Each row is a point. To make a cloud, some directions were put in groups of two or more. Within a group, all points are equally far from the middle, so they leave a hole (a ring in 2 directions, a hollow ball in 3). The other directions are filled evenly. Then the cloud was stretched, turned, moved and blurred a little. How many holes are there, and how many directions does each take, smallest first?

Cloud (13 x 2):
-0.08; +0.28
-0.06; +0.24
-0.20; +0.36
-0.23; +0.13
+0.40; -0.08
+0.35; -0.10
-0.11; -0.18
+0.50; +0.36
-0.16; +0.54
+0.03; +0.16
+0.15; -0.33
+0.39; +0.24
+0.54; -0.24
Holes: 0

Cloud (13 x 2):
+0.17; +0.22
+0.33; -0.08
+0.30; -0.30
+0.27; +0.11
-0.42; -0.39
-0.52; -0.15
+0.34; -0.03
+0.20; +0.19
-0.24; +0.27
-0.14; +0.29
-0.26; -0.52
-0.48; +0.04
+0.13; +0.24
Holes: 1 (2)

Cloud:
-0.37; +0.21; -0.02
-0.42; -0.08; +0.05
-0.38; -0.18; -0.19
-0.12; +0.21; +0.28
-0.10; +0.02; -0.47
-0.12; +0.28; -0.40
+0.56; -0.25; -0.04
+0.44; +0.25; -0.26
+0.26; +0.23; +0.32
-0.20; -0.40; +0.17
+0.47; +0.31; +0.03
-0.07; -0.26; +0.37
+0.41; -0.02; +0.38
+0.37; -0.16; -0.35
+0.19; +0.00; -0.47
+0.21; +0.43; +0.04
-0.07; +0.27; +0.27
+0.23; -0.50; +0.13
+0.25; -0.29; -0.33
Holes: 1 (3)

Cloud (19 x 3):
-0.07; -0.37; +0.06
+0.19; -0.37; +0.33
+0.29; -0.22; +0.69
+0.40; +0.20; +0.29
-0.16; -0.38; +0.13
-0.06; +0.03; +0.47
+0.03; -0.18; -0.14
-0.19; +0.20; +0.62
+0.25; -0.13; +0.15
+0.07; +0.13; -0.27
+0.27; -0.28; +0.61
-0.13; -0.10; -0.11
+0.10; +0.40; +0.03
-0.36; +0.12; +0.22
+0.00; +0.01; +0.37
-0.22; -0.06; +0.04
+0.32; -0.22; +0.64
-0.40; -0.07; +0.40
+0.10; -0.48; +0.11
Holes: 0

Cloud:
+0.32; +0.32; +0.02; +0.40
+0.49; +0.02; +0.09; +0.30
+0.02; -0.37; +0.22; +0.54
+0.38; -0.23; -0.34; -0.20
-0.02; -0.35; +0.33; +0.44
-0.20; +0.04; +0.30; +0.40
-0.19; -0.39; -0.29; +0.25
+0.48; +0.12; +0.06; +0.33
+0.03; +0.29; -0.54; -0.03
-0.01; -0.47; -0.22; -0.12
-0.24; +0.02; +0.25; +0.51
+0.39; -0.35; +0.07; -0.17
+0.41; +0.09; -0.09; +0.54
+0.17; -0.33; -0.38; +0.38
+0.35; -0.29; +0.22; +0.35
-0.14; -0.19; +0.32; -0.03
+0.19; -0.30; -0.37; +0.42
-0.15; +0.01; +0.32; +0.10
+0.32; -0.32; -0.34; -0.17
-0.15; +0.05; +0.25; -0.02
+0.30; -0.21; -0.12; +0.58
-0.10; +0.33; -0.53; +0.32
-0.30; -0.21; -0.23; -0.07
+0.25; -0.44; -0.02; -0.23
-0.04; +0.22; +0.12; -0.08
+0.32; +0.15; -0.50; -0.15
-0.24; +0.22; -0.47; +0.15
-0.08; -0.32; +0.31; -0.08
-0.01; +0.34; +0.13; +0.41
Holes: 2 (2, 2)

Cloud (30 x 4):
-0.28; +0.45; -0.21; +0.23
+0.64; -0.14; +0.02; +0.08
+0.16; -0.10; +0.30; +0.70
-0.48; -0.11; -0.21; +0.17
-0.28; -0.10; +0.42; +0.24
+0.20; +0.33; -0.05; +0.66
+0.21; -0.01; -0.52; -0.12
-0.02; +0.39; +0.36; -0.33
-0.20; -0.15; -0.09; +0.05
-0.01; +0.07; +0.53; -0.20
+0.55; +0.44; -0.25; +0.26
+0.22; +0.05; -0.44; +0.12
+0.54; -0.52; +0.11; +0.05
+0.51; +0.06; +0.35; -0.05
+0.28; +0.49; +0.04; +0.23
-0.37; -0.07; -0.09; +0.32
+0.31; +0.13; +0.20; -0.10
-0.09; -0.02; +0.01; +0.18
+0.03; +0.49; +0.19; +0.18
+0.04; -0.05; -0.33; +0.27
-0.13; +0.43; +0.00; +0.06
-0.17; +0.45; +0.09; +0.06
-0.24; -0.13; +0.14; +0.06
-0.40; -0.22; -0.08; +0.09
+0.22; -0.39; -0.32; +0.52
+0.31; +0.08; +0.06; -0.02
+0.15; +0.01; -0.56; +0.41
+0.25; +0.17; +0.46; +0.31
-0.05; -0.51; +0.13; -0.10
+0.03; -0.06; +0.53; -0.02
Holes: 0

Cloud (28 x 4):
-0.13; -0.37; -0.33; +0.17
+0.05; -0.13; -0.48; -0.08
-0.13; -0.26; -0.38; +0.27
+0.29; -0.15; +0.13; -0.47
+0.44; -0.17; -0.21; -0.37
-0.43; -0.30; -0.21; +0.01
+0.14; -0.18; -0.08; -0.41
+0.11; -0.10; -0.51; -0.51
-0.58; -0.17; -0.11; -0.06
+0.32; +0.02; -0.34; +0.04
+0.14; -0.15; +0.44; +0.06
-0.18; -0.05; -0.01; +0.11
+0.08; -0.36; +0.04; -0.22
-0.39; -0.46; -0.11; -0.59
-0.08; -0.25; -0.48; +0.03
+0.13; +0.07; -0.56; -0.18
+0.00; -0.47; +0.29; -0.02
-0.33; -0.31; +0.00; -0.25
-0.20; +0.14; -0.09; -0.24
+0.49; +0.21; -0.25; -0.28
-0.50; +0.11; -0.01; +0.10
-0.07; -0.52; +0.21; -0.28
-0.13; -0.25; -0.44; -0.27
+0.14; -0.36; -0.35; +0.13
-0.18; +0.43; -0.52; -0.18
+0.15; -0.02; -0.05; +0.03
-0.30; -0.64; +0.12; -0.33
-0.41; +0.34; -0.17; -0.41
Holes: 0

Cloud (46 x 6):
-0.13; +0.26; -0.03; -0.04; +0.50; -0.44
-0.04; +0.36; -0.12; +0.23; +0.22; -0.57
-0.07; -0.14; -0.55; +0.01; -0.19; -0.10
-0.09; -0.04; +0.27; -0.06; -0.23; +0.14
+0.19; +0.04; -0.19; -0.17; -0.38; -0.12
-0.27; +0.07; +0.00; -0.24; +0.47; +0.06
+0.02; +0.22; -0.42; +0.18; -0.14; +0.30
-0.39; +0.15; +0.05; -0.62; +0.16; +0.00
+0.35; +0.50; -0.38; -0.07; +0.15; -0.31
+0.06; -0.21; +0.11; -0.04; -0.49; -0.17
+0.04; +0.20; -0.31; +0.07; +0.17; +0.52
+0.41; +0.35; -0.42; +0.11; +0.11; -0.05
-0.61; +0.14; -0.26; -0.29; -0.19; -0.26
-0.03; +0.50; +0.29; +0.00; +0.35; -0.40
-0.01; +0.18; +0.43; -0.36; +0.05; +0.05
-0.01; +0.06; +0.04; +0.22; -0.15; +0.22
+0.13; +0.02; -0.63; -0.39; -0.13; +0.09
+0.00; -0.45; +0.25; -0.11; +0.02; -0.26
-0.26; +0.65; -0.08; -0.14; +0.02; -0.12
+0.29; +0.34; +0.01; -0.26; -0.30; -0.56
-0.50; -0.44; +0.11; -0.02; -0.04; +0.02
-0.14; -0.22; -0.04; -0.41; +0.00; +0.18
-0.12; +0.12; -0.35; +0.35; +0.06; -0.51
+0.10; -0.27; -0.69; -0.21; +0.03; -0.14
-0.45; -0.45; +0.10; -0.38; +0.15; -0.23
-0.18; +0.26; -0.27; +0.27; -0.11; +0.59
+0.14; +0.08; -0.29; -0.39; -0.39; -0.32
-0.14; +0.05; -0.25; +0.16; -0.12; -0.60
-0.46; +0.00; +0.05; +0.40; +0.47; +0.10
+0.03; +0.02; -0.25; -0.34; -0.55; -0.15
-0.09; -0.09; -0.46; +0.22; -0.09; -0.42
-0.02; +0.25; +0.19; -0.66; +0.18; +0.23
+0.46; +0.07; -0.16; +0.44; +0.13; -0.40
+0.10; -0.20; +0.43; -0.18; -0.23; -0.13
-0.32; -0.48; -0.03; -0.27; -0.08; +0.05
+0.28; +0.26; -0.13; +0.23; -0.10; -0.49
+0.43; -0.39; -0.20; -0.18; +0.11; -0.38
-0.10; +0.07; -0.26; +0.08; -0.02; +0.46
-0.76; -0.36; -0.01; -0.07; +0.20; -0.34
+0.38; +0.48; -0.34; -0.07; -0.09; +0.22
+0.11; +0.02; +0.76; -0.42; +0.03; -0.54
-0.01; +0.38; +0.06; +0.08; -0.17; -0.59
-0.56; +0.04; +0.26; +0.51; +0.35; -0.15
-0.26; -0.22; -0.26; +0.37; +0.10; +0.24
+0.21; +0.00; -0.34; +0.18; +0.08; +0.02
-0.03; -0.02; +0.22; +0.09; +0.52; -0.08
Holes: 1 (2)

Cloud:
-0.14; +0.13; +0.60; +0.23; -0.11; -0.01
+0.50; +0.30; +0.29; -0.13; +0.08; +0.28
+0.04; +0.22; +0.12; -0.33; +0.30; +0.15
+0.42; -0.27; +0.05; +0.41; -0.23; +0.33
+0.28; +0.18; -0.18; -0.41; -0.11; +0.04
+0.43; -0.03; +0.48; -0.22; -0.33; +0.07
+0.36; +0.38; -0.21; +0.36; -0.32; +0.06
+0.51; +0.05; -0.19; +0.41; -0.09; +0.04
+0.52; +0.05; +0.08; +0.33; -0.17; -0.18
-0.39; +0.01; +0.02; -0.31; -0.08; -0.39
+0.53; -0.01; -0.19; +0.40; -0.10; +0.25
+0.49; +0.12; +0.23; -0.10; -0.06; -0.22
-0.19; +0.08; +0.64; -0.08; -0.18; -0.16
-0.27; -0.11; -0.18; -0.13; +0.26; +0.12
+0.13; -0.14; +0.59; +0.38; -0.24; +0.43
-0.16; +0.06; +0.39; +0.14; +0.38; -0.28
+0.21; +0.17; -0.55; +0.31; -0.13; -0.33
+0.17; +0.58; +0.31; +0.07; -0.17; -0.04
+0.44; +0.40; -0.10; +0.31; -0.62; -0.02
+0.02; -0.16; +0.66; -0.08; -0.18; -0.04
+0.18; +0.46; +0.13; +0.36; -0.08; +0.20
-0.25; +0.15; +0.40; -0.39; -0.24; +0.26
-0.10; +0.15; +0.47; +0.18; +0.27; -0.01
-0.36; -0.16; -0.19; +0.14; -0.16; -0.16
-0.17; +0.07; +0.21; +0.49; -0.03; -0.10
+0.22; +0.54; +0.08; +0.30; -0.23; -0.16
-0.33; +0.14; +0.21; -0.35; -0.17; -0.28
-0.02; +0.15; +0.15; +0.49; +0.35; +0.07
+0.16; -0.41; +0.47; -0.28; +0.10; +0.29
-0.10; -0.21; +0.11; +0.16; -0.55; +0.41
-0.30; -0.01; +0.44; -0.17; -0.16; -0.61
+0.45; -0.37; -0.01; +0.47; +0.02; +0.22
-0.11; +0.11; -0.31; -0.26; +0.18; -0.17
-0.04; +0.45; +0.41; +0.09; -0.08; -0.11
-0.23; -0.36; -0.10; -0.11; -0.49; -0.43
+0.06; -0.15; +0.55; +0.01; -0.29; -0.43
+0.28; -0.22; -0.47; -0.02; -0.32; -0.28
-0.25; -0.07; -0.05; +0.41; -0.11; +0.01
+0.14; +0.23; -0.28; +0.31; +0.04; +0.45
+0.45; +0.01; -0.29; -0.13; -0.12; +0.75
+0.28; -0.19; +0.24; -0.20; -0.15; -0.59
+0.29; -0.04; -0.26; -0.39; -0.24; -0.31
+0.40; +0.46; +0.21; -0.12; -0.31; -0.25
-0.27; +0.10; -0.45; +0.03; -0.05; -0.37
+0.33; -0.23; -0.04; -0.20; -0.54; +0.56
+0.42; +0.12; +0.10; -0.36; -0.07; -0.06
+0.28; +0.05; -0.19; -0.36; +0.12; -0.38
Holes: 2 (2, 2)

Cloud:
-0.43; -0.11; -0.03; -0.59; +0.14; +0.22; -0.27; -0.07
-0.19; -0.33; -0.28; +0.05; +0.48; -0.46; -0.03; +0.15
+0.30; -0.27; -0.44; +0.24; +0.09; +0.12; +0.26; -0.07
+0.14; -0.19; +0.17; -0.28; -0.07; -0.67; -0.19; +0.35
-0.20; -0.31; -0.13; -0.67; -0.19; +0.48; -0.38; +0.15
+0.25; +0.03; -0.46; -0.03; -0.41; -0.35; +0.13; +0.31
+0.02; -0.29; -0.39; -0.16; -0.42; -0.10; +0.51; +0.23
-0.13; -0.40; -0.14; -0.13; -0.55; +0.07; +0.19; -0.18
+0.09; +0.27; -0.35; +0.23; +0.40; -0.13; -0.44; +0.26
+0.01; +0.19; -0.08; -0.05; +0.33; -0.55; -0.49; +0.04
+0.16; -0.24; -0.01; +0.01; +0.49; +0.02; +0.36; -0.35
-0.30; +0.30; +0.05; +0.35; -0.30; +0.34; +0.29; +0.04
+0.15; -0.13; +0.33; +0.38; +0.28; +0.26; -0.33; +0.40
-0.30; -0.26; +0.35; -0.14; +0.46; +0.43; -0.15; +0.01
-0.30; -0.20; +0.24; +0.04; +0.14; +0.35; +0.08; +0.61
+0.19; -0.27; -0.51; -0.01; +0.16; -0.30; +0.24; -0.27
+0.16; -0.26; -0.22; +0.13; -0.20; +0.72; -0.02; +0.03
+0.25; +0.26; +0.27; -0.26; +0.27; -0.35; -0.27; -0.21
+0.23; -0.05; +0.07; -0.18; -0.15; +0.78; -0.15; -0.24
-0.30; -0.08; -0.27; -0.73; -0.26; +0.23; -0.26; +0.11
+0.10; +0.16; +0.15; -0.33; -0.08; -0.49; -0.13; +0.44
+0.21; -0.25; -0.45; +0.23; +0.14; +0.01; -0.10; +0.40
-0.13; +0.13; +0.07; -0.49; +0.52; -0.25; -0.33; +0.23
+0.10; +0.04; -0.49; +0.00; +0.03; +0.57; -0.26; -0.23
-0.16; -0.10; -0.07; -0.30; -0.69; +0.36; +0.26; -0.16
+0.00; +0.10; -0.15; -0.44; -0.54; +0.27; -0.33; +0.27
-0.15; +0.39; -0.14; +0.42; +0.41; -0.15; +0.09; +0.01
+0.06; +0.25; +0.53; -0.23; +0.07; +0.36; -0.22; -0.20
-0.29; +0.29; -0.10; +0.15; +0.43; +0.48; -0.22; +0.18
+0.33; +0.02; +0.23; +0.21; +0.19; -0.63; +0.11; -0.23
-0.03; +0.26; +0.15; +0.01; +0.48; +0.21; -0.64; +0.08
+0.24; -0.28; +0.34; -0.28; -0.43; +0.27; +0.01; +0.11
+0.00; -0.14; +0.61; -0.04; +0.19; +0.31; +0.14; +0.19
+0.10; +0.56; +0.09; +0.55; +0.14; +0.11; -0.04; +0.01
-0.19; +0.03; -0.22; +0.36; -0.27; +0.56; +0.27; -0.15
-0.05; -0.11; -0.24; -0.26; +0.33; +0.26; +0.39; +0.26
-0.05; -0.18; -0.26; -0.04; -0.11; +0.87; +0.04; -0.03
-0.10; +0.16; -0.67; +0.16; +0.03; -0.04; +0.36; +0.06
+0.24; -0.28; -0.18; -0.15; +0.14; +0.19; -0.20; +0.51
+0.33; -0.37; -0.01; +0.24; +0.11; -0.17; -0.24; -0.11
+0.42; +0.05; -0.24; -0.48; +0.06; +0.22; +0.20; -0.17
-0.04; +0.01; -0.14; -0.31; -0.67; +0.11; -0.30; +0.18
+0.31; +0.23; -0.48; +0.27; -0.02; +0.09; +0.45; -0.24
+0.17; -0.11; -0.33; -0.67; -0.05; -0.42; -0.19; +0.00
+0.34; -0.25; +0.12; +0.19; +0.05; +0.48; -0.25; -0.02
-0.01; -0.36; +0.21; -0.02; +0.63; -0.12; -0.48; +0.32
-0.23; +0.29; -0.52; +0.12; -0.02; +0.07; +0.35; +0.25
-0.16; +0.30; +0.30; -0.19; +0.04; -0.42; -0.29; +0.02
+0.06; +0.09; +0.46; +0.17; +0.13; +0.12; -0.24; -0.49
-0.37; +0.09; -0.01; -0.60; +0.25; +0.07; -0.19; +0.00
+0.25; -0.51; +0.00; -0.12; +0.11; -0.07; -0.33; -0.18
+0.17; -0.27; +0.33; -0.35; -0.23; +0.24; -0.17; -0.43
-0.29; +0.19; +0.05; +0.03; +0.58; +0.18; -0.38; -0.08
-0.09; +0.07; -0.19; -0.02; +0.75; -0.09; +0.07; -0.02
-0.08; -0.13; -0.28; +0.28; -0.49; +0.41; +0.23; -0.15
-0.03; -0.37; -0.41; +0.09; -0.31; +0.25; +0.15; +0.44
+0.04; +0.00; -0.20; +0.20; +0.52; -0.17; +0.38; -0.26
+0.34; +0.29; +0.01; -0.12; +0.02; +0.57; -0.10; -0.34
+0.33; -0.06; -0.35; -0.14; +0.20; -0.48; -0.26; -0.16
-0.07; -0.04; +0.28; +0.63; +0.07; +0.29; +0.31; +0.15
-0.20; +0.46; -0.09; +0.34; +0.03; -0.20; +0.22; +0.31
-0.11; -0.05; -0.41; +0.14; -0.21; +0.76; +0.05; -0.01
-0.07; -0.04; -0.34; +0.27; +0.19; +0.10; +0.53; +0.26
-0.40; -0.41; +0.05; -0.35; -0.16; +0.06; +0.03; +0.55
-0.24; +0.07; -0.50; -0.45; -0.39; -0.11; +0.11; +0.03
+0.05; +0.14; +0.31; +0.32; -0.63; +0.14; -0.02; +0.07
+0.02; -0.30; -0.22; +0.03; -0.44; -0.11; +0.59; +0.04
+0.03; -0.20; +0.40; +0.39; -0.04; -0.30; +0.27; -0.22
+0.27; +0.36; -0.25; +0.02; -0.56; -0.05; +0.09; +0.09
+0.36; -0.13; -0.22; -0.39; +0.33; -0.33; -0.32; -0.08
+0.30; -0.14; -0.17; -0.54; -0.32; -0.33; +0.33; -0.15
-0.09; +0.49; -0.09; +0.24; +0.13; +0.24; +0.36; +0.18
-0.04; -0.04; +0.25; -0.43; +0.35; -0.26; +0.33; -0.04
+0.24; -0.06; +0.29; -0.30; -0.09; +0.51; -0.34; -0.28
-0.25; -0.05; +0.03; +0.35; -0.41; +0.31; +0.38; -0.08
-0.45; -0.20; -0.01; -0.41; -0.02; +0.10; -0.12; -0.22
-0.20; +0.22; -0.47; +0.23; +0.26; -0.04; +0.19; +0.41
+0.08; -0.16; +0.42; -0.22; -0.07; +0.39; -0.50; +0.31
-0.06; +0.18; -0.73; +0.08; -0.23; +0.12; -0.05; +0.10
-0.12; +0.01; +0.50; +0.24; +0.40; +0.49; -0.32; +0.15
-0.20; +0.08; +0.37; +0.36; +0.10; +0.03; -0.07; -0.35
+0.15; +0.16; +0.35; -0.20; +0.21; -0.64; -0.02; -0.06
+0.06; -0.15; +0.01; +0.47; +0.32; +0.12; +0.45; -0.11
-0.03; -0.11; +0.47; -0.14; +0.06; -0.18; +0.02; +0.59
-0.24; +0.44; -0.01; +0.20; -0.09; -0.28; +0.24; +0.25
-0.23; -0.03; -0.44; +0.01; +0.14; +0.30; -0.12; -0.35
-0.05; +0.22; +0.01; +0.33; +0.08; -0.66; +0.03; +0.42
-0.03; +0.29; +0.50; -0.32; -0.11; +0.08; -0.29; +0.02
Holes: 3 (2, 3, 3)
